Each row of a before or after table is a point. The points were changed in one or more steps. Then noise was added and the rows were shuffled. The steps act on how far a point lies along the listed directions, d1 being the first. What was done? A step turns or swaps two directions, mirrors them in a line or flattens them onto one, adds a multiple of one to another, or multiplies one. Angles are multiples of 10 degrees, from the lower direction toward the higher: turns from -170 to 170, lines from 10 to 170 but not 90. Use the fewest steps. Two steps may share a direction if one is a turn and the other turns, adds or multiplies; they go together, in the order done. Otherwise the lowest direction goes first.

Directions:
(1): [-0.53  0.30]
(2): [-0.30 -0.53]
Before:
[[-0.19  0.07]
 [-0.11  0.02]
 [-0.28  0.07]
 [ 0.00  0.16]
 [-0.05  0.17]
 [ 0.14 -0.14]
 [-0.04 -0.48]
 [-0.15 -0.28]
 [-0.03  0.52]
 [ 0.33 -0.02]
 [-0.44  0.55]]
After, 11 rows:
[[-1.21  1.18]
 [-0.48  0.22]
 [ 0.09 -0.83]
 [-0.04  0.28]
 [-0.22 -0.47]
 [-0.67  0.21]
 [ 0.76 -0.16]
 [-0.19  0.34]
 [-0.29  0.96]
 [-0.26  0.11]
 [ 0.36 -0.32]]
Steps: multiply d1 by 2.5; multiply d2 by 1.6

Directions:
(1): [ 0.34  0.04  0.45 -0.17  0.86 -0.18]
(2): [-0.21  0.50 -0.27 -0.59  0.21  0.60]
Before (14 x 6):
[[ 0.43  0.06  0.06 -0.23  0.79 -0.20]
 [ 0.41  0.57 -0.11 -0.35  0.37  0.13]
 [ 0.26 -0.46  0.40  0.48  0.09 -0.89]
 [-0.15  0.23  0.26 -0.05 -0.27 -0.30]
 [-0.14 -0.48 -0.36  0.35 -0.85 -0.14]
 [-0.31  0.04 -0.19 -0.31 -0.18  0.47]
 [-0.20  0.26 -0.69  0.12 -0.53  0.23]
 [-0.55  0.27 -0.36  0.05 -0.75  0.06]
 [ 0.33  0.42  0.01 -0.63  0.82  0.39]
 [-0.35  0.35 -0.66 -0.19 -0.63  0.59]
 [ 0.02  0.15  0.26 -0.78  0.96  0.21]
 [ 0.11  0.31  0.11 -0.36  0.37  0.19]
 [ 0.63 -0.22  0.49  0.16  0.67 -0.41]
 [-0.42  0.40 -0.68 -0.05 -0.93  0.45]]
After, 14 rows:
[[ 0.17 -0.40 -0.32  0.46 -0.48 -0.45]
 [ 0.57 -0.03  0.10  0.37 -0.14 -0.50]
 [ 0.15 -0.22  0.38 -0.12  0.51 -0.03]
 [ 0.33  0.49  0.35 -0.45  1.06  0.04]
 [ 0.30  0.38 -0.02 -0.22  0.80  0.06]
 [-0.06 -0.22 -0.43  0.41 -0.95  0.03]
 [ 0.45  0.20  0.34 -0.30  0.99 -0.05]
 [ 0.04 -0.84  0.35  0.49 -0.29 -0.72]
 [-0.10  0.35 -0.31 -0.73  0.37  0.58]
 [ 0.21 -0.21  0.29  0.32 -0.12 -0.38]
 [-0.22  0.36  0.23 -0.22 -0.17 -0.14]
 [-0.54  0.22 -0.65 -0.10 -0.80  0.27]
 [-0.07  0.52  0.21 -0.46  0.73 -0.01]
 [ 0.49 -0.59  0.28  0.63 -0.17 -0.64]]
Steps: turn d1 and d2 by -130 degrees

Directions:
(1): [-0.49  0.48  0.48 -0.12  0.02  0.80 -0.54 -0.20 -0.07]
(2): [-0.58  0.72  0.08  0.48 -0.13 -0.47  0.54 -0.26 -0.04]
Before, 14 rows:
[[ 0.17 -0.36  0.24 -0.36  0.19  0.44 -0.51  0.21 -0.10]
 [-0.59  0.85  0.44  0.28  0.32  0.00 -0.21 -0.33 -0.07]
 [ 0.03  0.15 -0.60  0.09 -0.13 -1.25  1.12  0.08  0.02]
 [ 0.37 -0.49  0.07 -0.37  0.10  0.45 -0.56  0.32 -0.17]
 [ 1.06 -1.11 -0.39 -0.35  0.17  0.43 -0.49  0.57 -0.12]
 [ 0.64 -0.89  0.04 -0.28 -0.17 -0.01 -0.03  0.25  0.38]
 [-0.08 -0.02 -0.33  0.25 -0.21 -0.89  0.83  0.10  0.17]
 [ 0.21  0.09 -0.21  0.02 -0.17  0.04 -0.21 -0.02 -0.12]
 [ 0.25  0.08 -0.34  0.28 -0.02 -0.99  0.70  0.06  0.09]
 [-0.89  0.45  0.16  0.40 -0.23  0.22 -0.01 -0.33 -0.12]
 [-0.66  1.15  0.34  0.34 -0.21  0.69 -0.04 -0.23 -0.06]
 [ 0.66 -0.63 -0.56 -0.19  0.07 -0.39  0.30  0.28  0.10]
 [-0.20  0.29 -0.28  0.56 -0.10 -0.69  0.49 -0.23  0.18]
 [-0.45  0.40 -0.02  0.26 -0.23  0.06  0.23 -0.09 -0.14]]
After (14 x 9):
[[ 0.26  0.08 -0.35  0.27 -0.02 -0.99  0.70  0.07  0.11]
 [-0.99  1.24  0.44  0.61 -0.11  0.40  0.07 -0.32 -0.30]
 [ 0.33 -0.50 -0.33 -0.11 -0.14  0.07  0.03  0.25 -0.07]
 [ 0.34 -0.99 -0.35 -0.18 -0.05  0.24 -0.36  0.20  0.00]
 [ 0.69 -0.64 -0.09 -0.31  0.49  0.02 -0.56  0.22  0.04]
 [ 0.08  0.23 -0.15  0.08 -0.20  0.04 -0.16 -0.08 -0.12]
 [ 0.93 -0.69 -0.34 -0.42  0.01  0.72 -0.49  0.47  0.08]
 [ 0.08 -0.22 -0.41  0.16 -0.20 -0.91  0.80  0.16  0.19]
 [-0.62  0.58  0.57  0.30 -0.31 -0.04  0.33 -0.30  0.29]
 [-0.54  0.57  0.48  0.09 -0.01  0.44 -0.32 -0.09 -0.25]
 [-0.44  0.34  0.52 -0.07  0.11  0.45 -0.35 -0.04 -0.14]
 [ 0.41 -0.42 -0.52  0.24 -0.01 -0.70  0.34  0.03  0.24]
 [-0.51  0.72 -0.10  0.36 -0.07 -0.41  0.60 -0.23 -0.01]
 [ 0.20 -0.02 -0.65  0.00 -0.11 -1.25  1.08  0.16  0.04]]
Steps: mirror d1 and d2 in the line at 150 degrees
